Rows are points. A path goes straight from each point to the next, and from the last back to the first. The post is the endless flat space through its rows: a point in 2 columns, a line in 3, a plane in 4, and so on, so that a path can go around it. Count how often the path circles the post. Going back the other way cancels.

Post (1 x 2)
[[10 18]]
Path (8 x 2)
[[-12  37]
 [ 29  60]
 [ 50  12]
 [  9   1]
 [ 27   6]
 [ 45  18]
 [ 10   0]
 [-12  14]]
Times around: 1

Post (2 x 3)
[[  7 -19  32]
 [-18 -22 -34]]
Path (11 x 3)
[[-37 -58 -50]
 [ 17 -41 -44]
 [  8  -3   1]
 [  0  17 -19]
 [-15 -11  44]
 [-27 -39  -1]
 [ -6 -42   0]
 [ 14 -60 -44]
 [ 22  -2 -46]
 [ -9  -7  -4]
 [-23 -22   9]]
Times around: 2

Post (5 x 6)
[[-12 -14 -31 -11  60 -42]
 [ 18 -14  -2 -24 -23   7]
 [ 11 -19  34  11 -17  26]
 [ 14  -8 -14  -4 -20 -31]
 [ 10 -10   1  15 -12  29]]
Path (8 x 6)
[[  3 -28   4   9  35  -4]
 [ 16 -10  -5   6  20 -19]
 [ 27  -2  34 -16   8 -19]
 [ 17 -19  13  -3  16  27]
 [  5  41 -28  43   8  -2]
 [ -4 -12  45  -7   5  10]
 [-10 -10 -10   5  -6   3]
 [ -2 -36   9   7 -20  44]]
Times around: 1

Post (8 x 9)
[[-20   1   0  -4 -19  -5  -5  -4  32]
 [  1  11  14  17 -21 -15  16  -9   8]
 [-29 -14  -1 -19 -23  11  28 -58  -4]
 [  8  -7 -16   5 -31   6  -1 -12  15]
 [ -8  24 -26  34  26  15 -12  38  -5]
 [-15  -9 -27   7  10  -4   7  32  -7]
 [ -4  -3 -30  45  30  13  10  42  18]
 [ -4  -8 -20  30  25 -12 -22  13  11]]
Path (16 x 9)
[[ 14   2 -23  51 -13  29  13  37  -5]
 [  7  21 -21  47  -6  14  20   6   9]
 [ 11  37 -34   9 -19  18  12  38   7]
 [ 30  11  13  29  -4  -1  20  16  14]
 [-24   5   4   5   3  19   7  -1   2]
 [-37  -8  -5  17  -1  16  29  10  16]
 [-21  38 -25  13 -14  12 -20  17  28]
 [ 26  -6 -49  30  17   7  37 -18 -24]
 [ 17 -19 -28  30  24  11 -11  -4  43]
 [  3  -6 -21  27   8  -7   2  -8   3]
 [ -4   9 -10  38  -8  -9  -2   7  27]
 [-27  25  11  20  -9  10  15  28  16]
 [-10  -8 -10  25  16   5   0  18  36]
 [  9  10 -15  18  16 -22 -25   0   9]
 [ -6 -24 -60   0 -18   0  -2 -30   3]
 [-17   1 -18  34  -5  31  28 -23 -16]]
Times around: 0
